Every row gives one point. Each copy is the shape, with its points in the same order, turned, moved and blurred by noise. Say if it was mirrored as well.

Shape:
[[-25  28]
 [-17  16]
 [-13 -58]
 [ 18  51]
 [ 31  56]
 [-28 -72]
 [-27  54]]
Copy 1:
[[  0  48]
 [-10  21]
 [-58 -23]
 [ 35  39]
 [ 49  43]
 [-83 -32]
 [  4  67]]
Copy 1 is: only turned
Copy 2:
[[ 21 -40]
 [ 17 -21]
 [-47  11]
 [ 60  -6]
 [ 71   3]
 [-69  -2]
 [ 46 -51]]
Copy 2 is: mirrored
Copy 3 (7 x 2):
[[ 39  34]
 [ 34  20]
 [ 63 -48]
 [-13  39]
 [-25  38]
 [ 80 -56]
 [ 31  59]]
Copy 3 is: mirrored

Shape:
[[   9   22  -31]
 [   1   -2   45]
 [  19  -24   -1]
 [  25   27   53]
 [  29   -2   -5]
 [ -14   11   39]
 [  -5  -30 -120]]
Copy 1, 7 rows:
[[ -47   13  -10]
 [  22    0   24]
 [ -27  -24   31]
 [  20   39   37]
 [ -33    2   28]
 [  23    6    5]
 [-121  -50  -40]]
Copy 1 is: mirrored
Copy 2 (7 x 3):
[[ 34   4   8]
 [ -7 -38  65]
 [-15   7  39]
 [ 22 -34  84]
 [ 10  11  43]
 [  3 -51  51]
 [  2  63 -73]]
Copy 2 is: mirrored
Copy 3:
[[ 14 -32   8]
 [ 21  44  46]
 [ 12  26  -5]
 [ 51  30  57]
 [ 29  10  -1]
 [  3  29  56]
 [-44 -58 -75]]
Copy 3 is: mirrored

Shape:
[[ -18  -31   42   36   35   29]
 [  63   33  -42  -70  -64  -21]
 [  -8   44   18 -108  -43   -4]
 [  15   12  -17  -83  -84  -18]
 [  15   14   29   -9   62    9]
 [ -28   12  -48   38   35   28]
 [ -17   45   12   54   -5    6]
 [ -26   -5   13   15   46  -42]
 [  -6   15    8   36   25    5]]
Copy 1:
[[  -7  -14   23   78   16    4]
 [  64   25    0  -81  -47   45]
 [  -8  -30   65  -86  -44   57]
 [  21  -21   20 -112  -38   22]
 [   9    2   27   69  -32   56]
 [  -3   76   -5   41   39   27]
 [   7   62   46   37    5  -18]
 [ -48   20    9   62  -42    8]
 [  12   30   17   51  -14    4]]
Copy 1 is: mirrored
Copy 2 (9 x 6):
[[ -37   -2   45    4   42  -16]
 [  21   30  -71  -15 -106  -16]
 [ -17   34  -18  -74  -88   45]
 [ -18  -10  -32  -43 -121    7]
 [ -12   45    6  -30   38  -14]
 [ -15  -19  -41   33   52   20]
 [  41  -19   18   22   23   17]
 [   1  -21   -5  -53   49  -14]
 [   9    0   10    6   31   -4]]
Copy 2 is: mirrored
Copy 3:
[[-28  61   8  49 -38  30]
 [ 67 -36 -58 -59  32  14]
 [ 50 -23  34 -78   4 -10]
 [ 57 -58 -22 -59 -10  -1]
 [  6  83   8  13  15   8]
 [-74  49 -45  -1   5  25]
 [-50   8   4  33  31  47]
 [-27  41  -3  44   8 -33]
 [-31  40 -11  32  14  26]]
Copy 3 is: mirrored

Shape:
[[  6 -72 -57 -58  10  76  53 -37]
 [-14   7 -79 -10  44  58  48   1]
 [ 24 -27   1  18 -65 -32  18  15]
 [ 32  -7  43 -15 -52  26  69  22]
 [-95  30  47  30  45 -25 -77  30]
 [  5 -19 -55   0 -13  86  -6 -11]
 [ 19   8  33  18 -56 -21  12  15]
 [ 12 -40 -57  -4 101  49 -16 -13]
 [-69  33  -3   5  25 -57 -64  -8]
 [ -4 -19   4 -24 -36  -1  10  77]
 [-12  44   7 -41  49 -28 -86   5]]
Copy 1, 11 rows:
[[-15  34  -8  51  98  81  49 -41]
 [ 20  50 -40 -27  85  67  32   9]
 [  6 -17 -20  56 -28  -9  48  38]
 [-24  36  42  40  -6  14  83  31]
 [-10  -4  24 -73 -14 -53 -96  14]
 [ -2  39 -20  25  35 100  -2  27]
 [-10   3   9  33 -46 -21  39  44]
 [ 76   8  14 -11 100  62 -36 -19]
 [ 14  15 -29 -28   8 -57 -84   6]
 [-31 -17  13   6  26 -10  26  67]
 [ 51  35  25  -2  37 -51 -91  46]]
Copy 1 is: mirrored
Copy 2, 11 rows:
[[-20 -51  77 -61  22  97  -3 -19]
 [  6 -17  -2 -29  61  88   8   9]
 [ 26 -30  14  14 -71  -5   2 -23]
 [ 28   3  55   1 -62  13  47   9]
 [-58  73 -65 -11  53 -84 -18  42]
 [-13  -9  23 -34  -8  71 -45  30]
 [ 24  15  19  17 -61 -34   4  -9]
 [-13 -33  32  -6 106  33 -41  30]
 [ -7  56 -62 -32  39 -68 -41 -12]
 [ 18 -33  -2 -37 -45 -23  27  35]
 [ 38  53  -4 -47  60 -71 -45  31]]
Copy 2 is: only turned
Copy 3 (11 x 8):
[[-26 -63   2 -85 -20  72  67 -23]
 [ -3  13 -17 -56  23  90  36  32]
 [ 30 -16  50  15 -39 -44  36  19]
 [ 41  -4  93 -56 -12 -23  61  -8]
 [-66  88  34  63  41 -11 -56 -26]
 [ 19 -26  28 -21 -20  92  16 -13]
 [ 38  19  61  12 -20 -42  30  -8]
 [-25 -35 -42 -48  56  75 -28 -14]
 [-43  75 -26  57   8 -21 -18 -20]
 [ -6  18  69 -48 -44 -21 -12  24]
 [ -9  71 -38   3  11 -10 -61 -63]]
Copy 3 is: only turned
Copy 4:
[[-37 -58 -13 -79 -42  70  68   1]
 [-17  -3 -67 -31   3  98  39   4]
 [  6 -31 -13  21 -21 -44 -13 -21]
 [ 16   1  -8   6 -39 -45  54  33]
 [-49  85  48  50  51  52 -84  22]
 [ 20 -45  -2 -10 -31  89  18   7]
 [ 22   9   5  28  -7 -43  -4  -4]
 [-45 -48 -17 -44  68 109  13  22]
 [-28  63  21   4  46  41 -81 -42]
 [ -6   4 -29  -7 -35 -15 -40  46]
 [ 13  52  35 -43  74  43 -72   6]]
Copy 4 is: only turned

Shape, 16 rows:
[[ -5  54 -17   9 -13  -7 -48  -3   1   9 -30]
 [ -1   3 -13   8   8 -18 -45  23  61  15 -10]
 [-29 -14  20  12  19  -5 -40  20   0   9  69]
 [ 11 -18  26  -1 -21 -11 -23  -9  -5  -9 -19]
 [ 10  -7 -23  21  19  27 -47  -8  -7   3 -12]
 [-18  -9  -9  13  66 -10 -39  30   9  28 -33]
 [  9  -6 -12   6  -4 -10 121 -27  40 -16  32]
 [-11   4 -14 -44  53  -1 -45   6  19  10   1]
 [-19  22  46  -4 -30  23 -24  24  -2  -1 -12]
 [ 26 -22 -20 -53 -22 -14 103   8  24  55  36]
 [ 11 -18 -18 -28  -5 -16 -48 -16  -6  -3 -32]
 [ 14  -9 -13   7 -17  39 -50  17  17 -16   5]
 [ 15 -10 -21  -2  -7 -12 -44 -26  -3  35 -29]
 [-46  -7 -34   6 -24  12 -39  30  17   4 -10]
 [-31   1  -2  -8  32 -26 -48  29 -10  -9  -3]
 [-27 -21  24  -4  27  11 -36 -68   5   6 -24]]
Copy 1 (16 x 11):
[[ -10   18   30  -16   17  -21  -34  -30  -19   34  -10]
 [ -12   32   22   -6   22  -11  -37   50   10   24  -20]
 [  15   -3   18    8   57   22  -54   43  -22    1   61]
 [  23  -29   19  -23   10    5   -6   17  -19   -1   -7]
 [  31    8    3   31   22   10  -38   -5  -16   24  -22]
 [  -3   22   22   35   47   17  -12   35  -34   66  -14]
 [ -52   21  -50   27   -8   25   56   13   19  -76   28]
 [   3   21   -6   -2   91    8  -22   14  -12   39  -16]
 [ -17  -52   22  -14   20  -17  -28    0   -5   22   18]
 [ -31   12 -115  -17    1   13   51   37   15  -15   42]
 [  33   -1   -3  -27   36   -9  -17   10  -36   17  -46]
 [  22  -18    0   20   24  -22  -62   15   -2   -2  -15]
 [  30   18   -7  -29    5   19  -23    1  -23   30  -26]
 [ -32    2   -1    6   14  -10  -73   28  -46   12  -11]
 [   1    6   31    7   64   -6  -21   28  -52   26    8]
 [  11  -14   27  -11   45   74  -21  -12  -20    9  -33]]
Copy 1 is: mirrored
Copy 2 (16 x 11):
[[  5  64  23 -46  13 -44  -9 -11  -5  -2 -41]
 [ 29  46  12 -18  12  -6 -32   7  53  11 -50]
 [-17  40 -17  15  23  19  -2  50  25  -3  20]
 [ 20   5  29  -5   8 -14 -34  -8 -15 -13  -5]
 [ 21  51 -14 -28   7  14 -25  14 -29 -12 -45]
 [-12  43  -4  -2  42  27 -29  12   7   8 -85]
 [ 66 -50 -26   2   3   8  67 -54  20  63   9]
 [  0  21   6 -50  50  17 -17  42  19   8 -47]
 [ 14  46  66   2  21 -10  -9   8 -14   9   3]
 [ 36 -74  -6   0 -16 -23  35  14  13 109 -11]
 [ 12  -1  14 -45   6 -13 -40  13  -9 -26 -42]
 [ 50  51  15 -22 -14   6 -15  37  -8 -13 -17]
 [  3  16  -4 -39  -8 -22 -51  -2 -16   5 -45]
 [ -3  48  34 -18 -32  12   6  23  20  -7 -42]
 [-14  29  17  -5  38   3  -6  24  18 -27 -47]
 [ -9  14   8 -51  26  42 -51 -30 -20  -3  -5]]
Copy 2 is: only turned
Copy 3 (16 x 11):
[[-11  47  21 -27  -4 -17 -32  31 -11  25 -34]
 [  8  29   2 -12  12 -16 -55  13  38 -36 -14]
 [ -6   6  45 -24  33  19 -10 -18  -1 -26  56]
 [ 13   3  16  27   0 -12 -23 -12   5  26 -14]
 [ 28  25   1  -1  -3  15 -49  -1 -28   6   1]
 [ 31  27  18  21  32  25 -55  59  -1 -23   7]
 [-13 -14 -58  31 -31   7  82 -25  17 -68 -31]
 [ 33  22  27  -3  50 -11 -29  30 -19 -35 -10]
 [ 15   3  48 -15 -16 -19   3  13  23  39  -3]
 [-10 -64 -71  11   0 -61  58  23   3 -42   5]
 [  8   5  14  24  22 -28 -47  -3 -30   6 -40]
 [ 30  25  20 -24 -35 -23 -54 -13 -10  -3   9]
 [  5   8 -19   0  20  -3 -52   2 -17  26 -29]
 [ -7  -9  35 -36 -25  11 -53  25  -8 -28 -16]
 [  1  20  58  21  25   3 -40  32 -13 -16   9]
 [ 38   1  20   1  39  37 -22 -22 -17  25 -48]]
Copy 3 is: only turned

Shape, 18 rows:
[[ 32  14  18  55 -53   7  18   1  31  26  64 -21]
 [ 53  36  38 -55 -21  62 -72  -8  37 -20  46   3]
 [ 48  40  12  27 -11 -44 -25  42  29  76  54 -19]
 [-57  19  -2  -6  12  67 -56 -33  14   2 -50  48]
 [-70 -11  60  19  20   8   3 -40  42 -18  -8  53]
 [ 10 -14 -27  51 -10  20 -21  53 -19  77 -30  13]
 [ 19 -23 -60  11  27 -17  37 -14 -18  52   6 -12]
 [-11  33 -16  45 -68  -8 -52  61  48 -43  32   0]
 [ 15  20 -18 -59  -2  50  21  -4   1 -36 -51  47]
 [  7  32 -17  -3   2 -26   9 -45  56   3  -6  26]
 [-42   3  62  28  16 -44  21  13  -1  58  75 -24]
 [-44 -53 -29 -12 -49  32  18  38 -46  -1  48  39]
 [ 48  17  60  20 -90 -46  29 -52  56  -4 -21 -14]
 [ 24 -42   0 -12  11  19 -24  -6 -10  -8 -33   4]
 [-75 -27   6 -41  11  -9  -7  32  24  71  -5 -59]
 [ -7 -76  55 -32   3  42  49  55  -4  59 -42 -59]
 [-28  30  -6 -31   6  -6   5  56 -54  -2   4 -70]
 [ 13 -63  45  27 -84 -53 -40  19 -58 -31 -27  18]]
Copy 1 (18 x 12):
[[   0   71  -12   40  -39   15    9   34   59  -40   20  -25]
 [   1  -38   55  -31  -42   -6  -27  -35   82  -76   26  -40]
 [  -7   30    1  -10   -9  -21   12  105   56  -33   35  -45]
 [ -52  -39   40  -42    0   20   47  -59  -30   -3  -25  -11]
 [ -92    9   46   44    7    6   25  -43   -5    6   19   44]
 [  13    9   -8  -32   -6   54   25   74  -21   15  -24  -10]
 [  41    2  -54   16   43   -7   28   31   25   24   -8    9]
 [ -47   22  -20    0  -69  -11  -16   33  -27 -101   11  -23]
 [  22  -37   22  -25   34    7   25  -53    2  -75  -28   55]
 [ -14    1   10   38   34  -37   52  -10   14  -48   15   -8]
 [ -55   64   -3   13   -8  -28   -4   58   63   35   35   30]
 [  13    5  -58  -23  -54   36  -14  -12   -5   -1   35   73]
 [  30   60   82   94  -34  -39   51   20   25  -73    3   11]
 [  27  -35   24   16    4    6  -16   -7   -4   -6  -25   21]
 [ -47  -37  -15   -6  -46  -38   42   52   47   45  -39   45]
 [  16  -21   22   17  -33   42    3   60   74   38  -81   88]
 [  -7   15  -29  -55  -15  -57  -26   30   40  -10  -58   46]
 [  44   28   48   28  -65  -17  -54   31  -75  -10   12   49]]
Copy 1 is: mirrored
Copy 2:
[[  47   11   16   49  -74   38   -4  -10   40   44    0   11]
 [  33   22   52  -39    6   68  -55  -91   55  -12    4  -14]
 [  42   42   28   30  -41  -38  -33  -22   78   63   17   23]
 [ -64   44   15   47   65   71  -34  -50  -19   -3  -10  -33]
 [ -37   21   89   68   23   54   32  -29  -12   24  -50  -27]
 [  -4   36  -30   40   11    9  -59   -5   -4  100   -1   18]
 [ -20    4  -50    0   10   -3   43   30   23   52   17   44]
 [  28    9   51   96  -44   21  -84  -17    3  -15   12   40]
 [ -23   21   -5  -40   21   46  -19  -31  -50  -31  -52   16]
 [ -36   20   21   19  -12    3   23  -48   35   -5  -38   37]
 [  27   24   57   59  -30  -16   43   29   41   78   30  -52]
 [ -21   16    9   17  -26   74   -9   46  -66   28   67    5]
 [  18  -25   23   38 -102    4    9 -101    7   33  -65   13]
 [   7  -20   13  -11   43   26  -11  -44  -28   41  -12   22]
 [ -38  -62   12   20   21  -20  -20   26   21   58   35  -55]
 [  14  -63  -23  -28   20   14  -14   37  -34  105  -18  -66]
 [  49    1  -25    8   16  -42  -18   36  -18  -16   40  -46]
 [  51  -20   46   51  -26    2  -11  -64 -104   70   28   38]]
Copy 2 is: only turned
Copy 3, 18 rows:
[[ 28 -53 -10  47 -45 -29  76  25  32  -4  41   1]
 [ 45 -83  68  16 -34  54 -24  16  34  25  18 -35]
 [  3 -68  -9  21 -42 -58  23  33  20  71  64  32]
 [ -2  35  14 -23  20  54 -38 -30  69 -11 -11  -1]
 [-30  13  64  -8   8   5  36 -46  56 -50  -6  47]
 [ -1   8 -70  23  29 -21   1  47   9  34  11  31]
 [  2 -17 -48 -40  24 -70  37  -2 -16  10  12 -26]
 [-39 -53 -33  42 -84  61  27   6  20   1  38  26]
 [ 26  -1  20 -58  -6  52  14  -5  -9  10 -65 -17]
 [ -8 -35   8 -31 -32 -22  41 -53  46  24 -18  -4]
 [-15 -16  43  -3 -24 -84  46  26  17 -22  84  52]
 [  8 -35 -41 -43  12  27  29  58 -15 -85  18  27]
 [ 16 -51  24  49 -97 -60  58  -2  55  -7 -69   2]
 [ -5 -22   6   6  22  -7 -19   0 -20  -9 -31 -18]
 [-86  14  19 -43  -3 -51  -4  72  33  -5  39 -15]
 [-40  28  40  13  38 -54  29 121 -19 -12 -26 -21]
 [-17  23   2 -38 -62 -20 -10  54 -59  -3  49 -22]
 [ -9 -46 -28  54 -50 -29 -36  25 -34 -78 -52  63]]
Copy 3 is: mirrored

Shape, 18 rows:
[[  10  -34   62   15   20  -27   43    5  -44  -14  -32   29]
 [ -31  -12   69   -9  -65   66  -42  -49  -15  -50  -15  -57]
 [  18  -45  -43    0  -41   33    1  -42  -19    7   68  -24]
 [  19 -102   13    1  -12  -23   57   35  -54   15   13   20]
 [ -18    2   -1   -5  -19   14   32  -22   34    8   56   66]
 [ -83  -92    7   34    3  -21   68   24   -1   -3    3    8]
 [   2   56   58  -16   -1    2    0   -5   -9    6    3  -67]
 [ -29  -95   17   28   -8  -93   67    0  -28  -38  -27   83]
 [ -36  -80   20  -20   28  -82   25  -46  -28   11    3   34]
 [   4   55  -62  -15    1   26   -9  -13   75   19    3   -8]
 [ -12    5  -43  -46   23   23  -10   13    2  -54   46   -1]
 [  15   33  -18   37    4   -3   42  -31   22  -31   72  -27]
 [ -39  -57   33   24   54  -17   50    6  -26   -9  -15   85]
 [  35   34  -49   35   33   38   29  -49   -9  -16    9  -48]
 [   4   29  -33   15    5   43  -42  -18   11   -6  101  -50]
 [  46  -32   52   68  -23    4  -77   -4  -27  -17    1  -69]
 [ -10   42  -45   17  -52    7   -8    1  -27  -24   40  -31]
 [  18  -91   54    4   14  -50   64   11   12  -48  -15   11]]
Copy 1 (18 x 12):
[[  30  -56   46  -11  -37  -55    8   29  -50    6  -29  -13]
 [   4   -3   20   18   23    9   20  -46  -60  -72   36 -119]
 [   7   37  -63  -12   43   -6  -10    8  -33    0   66  -13]
 [  14  -46  -19  -22   -3  -56    3   93  -80   22   12   19]
 [   7  -12  -11  -32  -15   29   37  -25   -6   -9   13   62]
 [ -30  -98  -19   30   43  -17   34   73  -39   14    0   14]
 [  23    3   32  -34    4  -13   27  -23   29   28   -9  -95]
 [  14  -73   16   24   -4 -101   62   54  -80  -32  -24   73]
 [  36  -62   22  -18   54  -84   45    2  -60   23    5   50]
 [ -66   15  -59  -31  -16    4  -15  -75   57   26  -12   -2]
 [ -79    5   14  -68   27  -26   17   -7   -6   -3   38  -16]
 [  -2    2  -18  -14  -20  -15   18   11   73  -14   67   -4]
 [ -28  -90   62   17  -18  -34    6   32  -60    5   -9   51]
 [ -13   16   -1   -6  -33  -53  -36  -21   39   25   87  -42]
 [ -17   48    7  -33   47   23  -24  -11   59   -7   75  -31]
 [  50   42   28   30   54  -25  -57   19  -10  -53   -9  -91]
 [ -39   85  -21    4   10  -33   46   -2   19   -7   34  -37]
 [  27  -93    3  -36   -3  -73    3   47  -39  -49  -19    6]]
Copy 1 is: mirrored
Copy 2:
[[  35   15  -23   20  -10  -33   70  -37  -26  -31  -12   34]
 [  -5  -95  -14   16  -24   32  -35   11  -25  -75  -80  -21]
 [ -46  -47  -44   14  -34    2    4   60   33   11   20  -23]
 [  29    6  -51   40  -46  -68   71   46  -12  -13   30   14]
 [ -21   15   -3  -20   -9   -1  -37   35  -12   22   34   52]
 [  26   46  -80   32  -18  -52   13   16  -88  -19   36   -9]
 [ -11  -16   49   33  -25   78   27  -13  -33  -20  -30  -12]
 [  31   53  -74    2  -44 -121   32  -61  -39  -23   37   30]
 [ -31    5  -27  -26  -44  -67   56  -46  -68   12   31    1]
 [ -12   11   43    0   21   48  -46   18   29   49   27  -39]
 [  -2   37    7  -66   -8   28   14   48   12   -8    1  -47]
 [ -46   18  -19    3  -12   75    3    0   24  -23   66   -1]
 [  22   55  -61  -31    6  -47   41  -14  -53    4   -1   53]
 [  -6   -6  -43    7   19   99   22  -19   44   16   13  -43]
 [ -94   -5   -1   10   26   74  -18   61   35  -27    4  -33]
 [ -38  -51   -4   98   37    8   32  -15   31  -83  -50  -20]
 [ -24   30  -17   22  -61   47  -31   24   44  -15  -10  -39]
 [  46   -9  -14    1  -19  -64   71  -25  -44  -60   63   12]]
Copy 2 is: mirrored
Copy 3:
[[  10   -7   70   27  -27  -38   29  -49  -49   10   55   44]
 [  67    7   35   66    4   -9  -49  -77  -18   -6    8  -96]
 [  -2   22  -57   32    9    4   34  -35    4   44   53  -66]
 [  -9  -16   17   36  -52  -63   83  -28  -39   47   87    7]
 [   3   19   -9  -12  -57   25   33  -60   30   60   -5   10]
 [  -2  -24   40   47  -55  -62   93  -35   52  -11   35    0]
 [  47   36   22  -23   26  -64  -41  -31  -31    9  -13  -24]
 [ -30  -31   46   42  -84  -16  117  -82  -33  -28   53   60]
 [ -52  -53   23   15   -6  -40   77 -100  -22    8   26   26]
 [  -5   24  -43  -12   -3   21  -12   28   11   21  -71   -8]
 [   0   -6   13  -44  -13   32   38    2  -16   17    2  -67]
 [  39   59  -37  -36   18   15   34  -31   17   -3   27   -1]
 [ -28  -34   88   17  -48   -5   64  -45    9   23   50   55]
 [  16   53   -6   11   67   24   10   22   -4    6   22    0]
 [   9   33  -53  -51   24   10  -23   -9   41   20   32  -76]
 [  21   -5  -20   34    0  -44  -82  -31  -39  -50   93  -39]
 [  -7   83  -18   -6  -16   -4   10  -18  -11  -14   12  -65]
 [  51  -56   26   26  -44  -35   76  -47  -44  -14   54   40]]
Copy 3 is: only turned

Shape:
[[  33   17   -7   -6  -22   20   -6   21    3   31   47   57]
 [  46  -11  -12  -14  -28  -22  -23   30   22  -27   12  -32]
 [  -7  -32   26   22   10   41   31   21    3   -6   20  -25]
 [  -7    7   45  -29  -17   53   24  -23    0  -19  -13   64]
 [   9    0  -34   24  -28  -19   29   28   41  -17  -17  -17]
 [   6    7   13   -7   -3  -16   23   13   40   20   28  -30]
 [  -9   18   23    1  -22  -12  -24  -36   36   31  -15    5]
 [ -10    2  -23  -20  -28    1  -99   31  -41  -14   50    0]
 [ -12   14   18    0   13  -17   31   27   19  -19    1   50]
 [  -9   -9   -7    3   -5   -5   18  -55   -9  -11    1  -18]
 [  -1   19  -29  -12  -13   -8   27   11   47  -25   37   -5]
 [  15  -28   14   -9   78   -3   26  -13   39   -8  -17  -23]
 [   4   -9  -17   -3   26   88    6    7   23  -19   -5  -31]
 [  12  -43  -27  -12  -24   -7 -121  -52   35    8   21   39]
 [   4   14  -15  -17   11  -12   26   24  -16   25   11   -5]
 [  50   25    7   38   65  -18   27   25   39  -24   15  -29]]
Copy 1, 16 rows:
[[ 51  -5   4 -60  -5   5 -18   2  12 -25  34  17]
 [ -8 -22 -28  -9 -55 -30  22   6  34   8 -16   1]
 [-35   9   3 -12  21  31  11   9  18  -7  10 -48]
 [-10 -17  45 -48  31  49   7  26 -22  18  36  46]
 [  0  -6 -20  15 -12  -2  58 -39  22 -13 -14  13]
 [  1  25  -4 -25   0 -30  22 -24  12  19  -5 -17]
 [ 38  35  26   0 -11   5   8   7 -17  41 -18  27]
 [ 10   2 -38   8 -89  -5 -56  37   8 -10  52  11]
 [ -7   2  28 -12  38 -12  10 -15  27  -4  35  43]
 [  2 -11  26  21  -3  -7  22  10 -51   7  -2 -14]
 [ -4  -3   6 -20 -25 -23  43 -47  10   4  31  -1]
 [-50 -12  59   3  19 -22  -5 -31  12   9 -43 -23]
 [-55   3  29 -23 -32  57   4 -20  -6 -27 -10 -28]
 [ 75 -36  37  26 -93  24 -58  14  14  49  -4  10]
 [ -4  12 -19 -20  15 -30 -12 -17 -11 -24   1   7]
 [-31  15  48 -13  -4 -53  33 -15  54 -41 -28 -18]]
Copy 1 is: only turned
Copy 2 (16 x 12):
[[ 17 -40  -6   3 -10 -28  62 -24 -50 -35  -8  21]
 [ 38  18  15 -42  -3   8 -23 -17 -32 -16  13  -9]
 [ -5  -9 -30  23  22  34  13  34 -20 -23  -6 -45]
 [ 21  22 -64  15  45 -24  73   3  -1 -32 -44  16]
 [ 45 -24 -11 -29  23   8  -2   1  11  15  36 -28]
 [  1 -15   6 -22 -10  18  12  29   6 -25  14  -3]
 [-27  -1  13 -15  20  -3  28 -19  36  -1 -19  33]
 [-16  22  -1  33 -40 -35 -27 -80 -56 -20   1   3]
 [ 38 -12 -22  26  25 -31  34  38   1  -7  21  24]
 [-24  23 -12 -11  48  -7  22  -6  24 -29  24 -33]
 [ 24 -21 -35 -38  -4  -9  15   9   0 -30  48   4]
 [-26  16  -5 -26  62   3   4  81 -24  -7  13   2]
 [-29   9 -77 -27  25  24  17  15 -52  10  -5 -29]
 [-43  -3  13 -17  47 -23 -36 -90 -34 -37 -22  68]
 [ -5  -8   2  -2  -9 -40  37  25 -15  -4  17 -28]
 [ 12  13  10 -20  22  43  26  63 -41  16  75  12]]
Copy 2 is: only turned
Copy 3:
[[ -1   2 -38  49  13 -53 -28 -40  30   1  18  -1]
 [ 18  -2 -56  26  -5  23  11  29  35  -4 -14  -7]
 [-71  15 -22 -21  -3   1 -15  20  24  16  19  21]
 [-16 -26  35  -6  30  -9 -14 -36  37   0  71  32]
 [-16  36 -19  23 -29  23  40   1  20 -25 -15  22]
 [-11  28 -26  -7 -33 -31  21  14  14  20  17  -9]
 [ 32 -13 -18 -35 -29 -28  13 -26 -17  -4  15  14]
 [ 43   4 -35   7  22   0 -98  13  31 -24 -42 -20]
 [-10  15  10  21   3 -37  12  13  26 -10  23  56]
 [-28 -11  12 -22  -1  -8  17  12 -14 -26  -1 -19]
 [ -4  49 -19  10  -4 -27  34  10  49 -24   5 -12]
 [-41 -14 -15 -54  22 -28  61  38  19  30 -15  33]
 [-50  20 -24 -51  41  22   2 -28  45  13 -18   4]
 [ 58 -72 -69 -35   3 -38 -42 -33  16 -64 -47   1]
 [-10  22  15  23   3 -32  -3   7   8  28 -28  -1]
 [-21  47 -55  -3  40 -22  58  57  -3  16  -1  37]]
Copy 3 is: mirrored
